Each row is a point. Two turns around zero, p and q, are shown by what they do to some points. Write where each new point lands after one turn and then the other. Backwards means that the second turn is done in reverse. Each puzzle has new turns, and all numbers are rounded.

Turn p:
[0.3,-1.4] -> [1.0,-1.0]
[0.0,5.0] -> [-2.7,4.2]
[-1.9,-2.7] -> [-0.1,-3.3]
[1.6,-0.8] -> [1.8,0.2]
Turn q:
[-2.2,0.9] -> [-1.9,1.4]
[2.8,-0.3] -> [2.7,-0.9]
[2.1,2.5] -> [2.6,2.0]
[-2.6,-3.1] -> [-3.2,-2.5]
Where do these land?
p, then q: [5.4,0.1] -> [5.0,2.0]
p, then q: [0.3,-0.1] -> [0.3,0.0]
p, then q: [-2.1,1.1] -> [-2.4,0.3]
q, then p: [0.1,-1.5] -> [0.6,-1.4]
q, then p: [-3.7,0.3] -> [-3.6,-1.0]

Turn p:
[-2.6,0.1,1.7] -> [-3.1,0.2,0.3]
[-0.1,0.4,1.6] -> [-0.8,0.8,1.2]
[-4.7,-0.8,-3.1] -> [-2.7,-2.1,-4.5]
[0.3,3.1,0.1] -> [0.2,3.0,-0.6]
[5.1,-2.5,0.9] -> [4.1,-1.6,3.7]
[1.9,-0.2,-1.3] -> [2.3,-0.3,-0.2]
Turn q:
[2.8,0.8,-1.3] -> [2.5,1.8,0.8]
[-1.8,2.9,1.7] -> [-3.2,0.8,1.9]
[-0.4,-0.8,1.1] -> [-0.3,-1.4,0.1]
[-4.5,-1.4,-2.9] -> [-2.6,0.3,-4.9]
[3.8,-1.5,1.5] -> [3.5,-1.6,2.0]
Where do these land?
q, then p: [1.4,-3.1,0.6] -> [2.3,-2.3,1.2]
q, then p: [-1.2,2.0,0.7] -> [-2.3,0.8,-0.3]
p, then q: [2.4,-1.1,-2.3] -> [3.5,-0.2,0.4]
p, then q backwards: [2.4,3.2,-2.5] -> [2.3,-0.3,-4.1]
q, then p: [-4.4,-2.6,0.1] -> [-1.0,-3.6,-3.5]
q, then p: [-0.6,1.6,3.4] -> [-3.2,-0.6,1.9]

Turn p:
[-2.4,-0.2,2.5,-3.5,0.6,-4.2] -> [-0.3,1.2,2.9,-0.6,-1.2,-5.5]
[-1.0,4.0,1.1,-1.8,-2.7,3.8] -> [-0.8,2.7,3.2,-2.9,-0.4,4.0]
[0.1,-0.1,-0.2,2.9,2.4,-1.3] -> [-0.4,-0.2,-1.6,3.6,-0.3,-0.4]
[1.0,-2.0,-3.3,-2.8,3.8,1.7] -> [-0.8,-2.4,0.2,0.3,5.8,-0.8]
[-1.9,-2.5,-1.1,3.2,-3.4,1.7] -> [-2.0,-2.1,-3.3,-2.1,-2.8,2.1]
[1.3,1.3,-0.4,3.1,-1.6,-2.5] -> [1.7,2.1,-3.0,1.2,-2.1,0.2]
[2.1,-1.7,-1.1,2.3,0.7,-1.9] -> [1.7,-1.2,-3.1,1.9,0.0,-0.9]
[0.7,1.3,2.5,-3.3,0.3,2.8] -> [0.9,-0.1,4.7,-1.2,1.0,1.5]
Turn q:
[0.3,0.7,1.6,-2.2,-0.3,-2.0] -> [1.0,0.4,1.0,-2.9,-0.7,-0.9]
[4.8,-1.5,-1.9,0.0,2.5,-1.8] -> [4.7,1.3,-3.4,0.9,0.3,-1.5]
[-1.4,-4.6,2.5,3.6,-0.5,2.3] -> [-0.2,-3.6,2.8,3.9,3.3,-0.5]
[-0.4,0.0,-1.0,3.1,2.4,-0.5] -> [-0.9,1.0,-1.1,2.9,0.2,-2.3]
[0.8,5.2,-2.1,-2.4,-2.9,-2.1] -> [-0.5,1.8,-1.1,-3.3,-5.6,1.8]
[-3.1,-0.6,-1.5,-0.9,-1.6,-0.8] -> [-2.6,-2.4,-0.9,-1.5,-0.5,0.0]
[-1.0,0.8,2.3,-1.3,0.4,4.9] -> [-1.5,1.6,2.7,0.0,3.0,3.4]
Where do these land?
p, then q: [-5.0,-1.8,1.6,4.6,2.5,3.8] -> [-5.1,-5.5,2.1,2.7,1.9,0.6]
q, then p: [0.9,0.3,-1.3,-2.6,-3.6,-3.2] -> [2.0,-1.3,-0.1,-5.0,1.1,-0.7]
q, then p: [1.4,-1.3,0.3,-2.4,-0.3,-3.6] -> [3.1,-0.1,-0.1,-1.8,2.0,-2.4]
q, then p: [0.9,-1.6,-1.7,-0.7,-0.2,0.6] -> [0.0,-1.2,-1.2,0.1,2.0,0.6]
q, then p: [2.0,3.1,2.2,-1.6,-0.1,3.1] -> [0.7,1.5,3.7,0.4,0.0,3.7]
q, then p: [2.1,2.0,1.8,2.6,0.1,2.2] -> [1.0,1.1,0.5,1.9,-2.6,3.2]
p, then q backwards: [-2.4,-0.8,-3.0,0.1,1.6,-2.9] -> [-2.6,-0.4,-1.8,1.1,3.6,-1.5]

Turn p:
[3.0,2.9,0.9,1.1,-3.1,0.9,-2.9,-4.8] -> [4.0,1.6,0.7,-1.0,-3.9,-0.3,-1.2,-4.9]
[-1.5,-2.6,0.2,-3.2,-1.8,0.2,2.8,3.9] -> [-1.6,-3.0,1.8,-1.6,0.6,0.2,2.7,4.5]
[-0.9,-5.4,1.4,-1.8,1.4,2.7,2.6,1.4] -> [-1.9,-3.7,3.5,2.2,2.3,2.7,1.4,2.2]
[5.2,4.6,-2.7,3.0,1.1,-4.2,-1.6,-1.9] -> [3.7,3.4,-4.9,-2.1,2.2,-2.8,-0.8,-4.8]
[-2.4,1.3,2.1,3.0,-0.3,-1.4,2.7,0.4] -> [-3.4,0.3,1.1,0.1,0.1,-3.9,-1.4,-0.4]
[3.6,2.4,1.7,-1.0,1.1,-1.5,-5.5,-1.6] -> [4.6,2.7,-1.2,-2.2,0.0,2.1,-4.1,-1.6]
[-3.3,1.2,-0.7,1.4,-0.2,3.1,1.6,1.6] -> [-2.7,1.9,1.2,2.6,-1.5,-1.3,1.9,1.8]
[-1.8,0.1,1.2,-2.6,0.5,2.3,0.6,-0.8] -> [-1.9,0.5,2.0,-0.2,-1.4,2.8,0.5,0.5]
[-4.1,-2.3,-1.6,1.7,-0.8,-0.8,0.2,1.1] -> [-2.3,-2.4,-1.8,2.5,-1.3,-1.6,-0.1,2.3]
[1.7,-2.4,-0.3,-0.7,0.9,0.8,-0.4,2.5] -> [1.8,-1.0,0.6,0.8,2.4,1.0,0.8,2.1]
[0.5,0.2,-2.1,-0.9,1.3,-2.2,-0.2,-1.7] -> [-0.2,-0.4,-3.1,-1.0,0.7,1.1,0.1,-1.6]
Turn q:
[3.3,-1.2,-1.7,-0.7,2.5,0.8,0.7,-0.4] -> [1.3,1.8,-3.6,0.5,0.5,1.7,0.6,1.4]
[2.1,-1.6,2.8,1.5,1.2,2.2,1.9,-0.5] -> [1.3,0.9,0.2,1.2,2.7,3.8,-1.1,-0.6]
[1.4,-2.4,-2.9,-0.3,-2.3,0.5,2.1,-3.3] -> [4.3,-2.5,-1.7,-1.4,-1.8,1.9,1.0,0.4]
[0.7,-4.5,-1.0,-1.7,-3.4,-4.2,-0.6,-0.7] -> [3.8,-3.4,-0.8,-2.9,2.2,-3.3,1.3,1.5]
[-1.2,-5.8,-2.0,-0.7,0.2,-0.8,0.2,-2.5] -> [2.5,-2.3,-3.3,-4.5,1.2,0.2,-0.2,-1.4]
[-1.9,4.4,1.5,-2.6,0.5,1.3,0.2,1.5] -> [-4.0,2.0,3.2,-0.1,-1.9,0.5,0.6,1.6]
[-3.0,6.4,2.1,2.3,1.4,-2.6,-0.9,2.0] -> [-3.8,3.2,4.2,2.8,-1.4,-3.5,0.9,-2.9]
[-1.5,4.8,1.3,-0.1,-0.6,0.5,-4.3,0.3] -> [-2.7,1.7,2.8,1.3,-2.8,-2.9,-3.1,0.8]
[0.1,-0.1,-0.2,2.4,0.5,2.2,0.8,3.4] -> [-2.5,-1.3,-1.0,3.1,1.1,1.6,0.0,-0.9]
Where do these land?
q, then p backwards: [1.2,-0.2,-3.4,2.4,3.3,2.6,4.6,3.7] -> [-1.8,-1.5,-6.2,-1.2,3.6,1.9,1.0,-2.8]
q, then p: [1.8,2.7,3.8,-2.1,-0.3,0.7,0.5,-3.1] -> [2.0,3.8,3.8,-2.1,0.0,-0.6,-1.3,1.1]
q, then p: [-3.6,1.3,0.9,-1.4,3.3,3.7,-2.0,0.5] -> [-1.9,1.7,-0.7,0.2,-5.4,1.9,-1.1,2.3]
q, then p: [-0.1,0.4,2.2,-0.4,-1.4,-2.6,-1.3,3.1] -> [-2.2,-0.5,-0.6,-0.5,2.7,-0.9,-3.2,0.9]
p, then q backwards: [0.7,0.0,-0.2,-1.7,-3.1,2.8,-3.2,-2.9] -> [0.2,2.0,-1.8,1.0,-1.7,1.6,2.3,-4.5]
q, then p backwards: [0.2,-2.4,0.5,-2.5,2.6,-2.3,2.0,-0.5] -> [2.9,2.2,-1.7,-2.3,1.0,-1.1,1.5,1.7]
q, then p: [1.2,-1.8,1.9,4.3,-1.7,-3.0,-2.1,2.1] -> [0.4,-1.1,-2.6,1.7,3.7,-0.4,-4.0,-2.6]
q, then p: [-1.7,-0.2,-0.5,-1.1,-3.1,2.5,-2.5,-3.0] -> [3.7,-2.3,0.9,-1.0,-2.2,1.5,-1.1,2.5]
p, then q: [3.0,0.9,-2.7,3.8,-3.1,-1.0,1.9,3.8] -> [2.8,2.3,-0.9,1.0,2.3,-2.3,5.9,-0.4]
p, then q: [-0.7,0.3,-1.5,-0.7,3.3,-2.1,-2.2,-2.1] -> [-0.9,-0.4,-2.9,-0.2,-3.9,0.2,-1.8,-0.1]
q, then p backwards: [-2.2,-1.0,-1.1,-0.4,0.1,-1.2,4.2,-1.6] -> [2.6,0.4,-1.6,-2.9,-1.7,0.7,1.9,-2.1]
